Each row is a point. To make a cloud, some directions were put in groups of two or more. Within a group, all points are equally far from the middle, so they leave a hole (a ring in 2 directions, a hollow ball in 3). The other directions are filled evenly. Then the cloud was stretched, turned, moved and blurred a little. How many holes are there, and how many directions does each take, smallest first?
In the rows, zero is written as 128.

Cloud, 21 rows:
[[144 151  61]
 [152 180 131]
 [ 98  95 156]
 [164  97 141]
 [158 184 149]
 [110 151 150]
 [112 151 156]
 [ 85 101 130]
 [126  72  84]
 [167 176 130]
 [141 153  59]
 [157 108  96]
 [118  84 179]
 [119 106 202]
 [120  69 139]
 [107  86 165]
 [ 79 116 108]
 [130 171 160]
 [165 114 112]
 [125  81 181]
 [184 149 138]]
Holes: 1 (2)

Cloud, 28 rows:
[[114 172 140 170]
 [ 77 156 178 164]
 [119 146 166 124]
 [130 133 192 133]
 [129 177 160  78]
 [109 162 101  56]
 [150 194 118 134]
 [ 51 128 103 104]
 [ 69 121 115 151]
 [ 91 149 130  65]
 [130 101 145 192]
 [114 160 159 130]
 [113  80  77 174]
 [ 80 128  96 142]
 [122 175 125  75]
 [169 120  78 100]
 [144  96 147 142]
 [154 139 130  94]
 [ 62 133  92 118]
 [113  90 134 163]
 [186 173 166 126]
 [ 95 127 176 166]
 [127 148 135  59]
 [120 160  65  92]
 [108 142 143  62]
 [119  79 108  88]
 [ 88 149 147 140]
 [116 128 167 177]]
Holes: 0

Cloud (50 x 6):
[[111  94 152 163 104  98]
 [136  92 105 170 145 123]
 [ 80  85 122  90 183 121]
 [120 139 138 128  95 105]
 [ 79 159 169 106 166  89]
 [151 169  92 110  99 127]
 [185 106 109 118 157 171]
 [ 90 160 124 124 112 132]
 [ 95 128 119 123 160  81]
 [141  97 171 130 145 110]
 [123  99 176 169 144  80]
 [122 147 190  96 103 172]
 [134 122  98 127 157 165]
 [159  96 122  93 138 196]
 [178 173 151  94 169 155]
 [104 176  81 115 181 118]
 [193 154 158 126 108 175]
 [ 90  91 172 100 123 122]
 [107  94 149  92 155 186]
 [126 161  63 149 150 136]
 [ 93 130 166 121 142 157]
 [120 128 111 148 145  77]
 [111 107 188 139 133 161]
 [202 107 147 116 128 137]
 [102 135 204 141 190 123]
 [169 185 123 173 102  90]
 [175 169  59 155 166 135]
 [153 144  89 194 183 108]
 [180 131  79 165 102 170]
 [ 95  83 180 123 158 109]
 [163 128  78 210 145 118]
 [159 100 117 190 147 112]
 [201 130 157 139  87 190]
 [125  93 159  88 144 134]
 [167 164  99 122  80 125]
 [ 89 166 109 129 183 113]
 [139 100 102 201 159  98]
 [130  96 232 144 109 101]
 [120  94 103 125 185 145]
 [100 137 164 108 122 103]
 [203 125 196 135  71 123]
 [205 116 188 132 133 111]
 [ 94 157 122 163 123  68]
 [169 114 106 129 193 147]
 [189 145 232 122  55 129]
 [152  97 175 129 167 111]
 [123 153 148  86  75 154]
 [141 151 119 122 111 104]
 [104  88  80 128 127 176]
 [ 92 118 101 175 114 147]]
Holes: 1 (2)
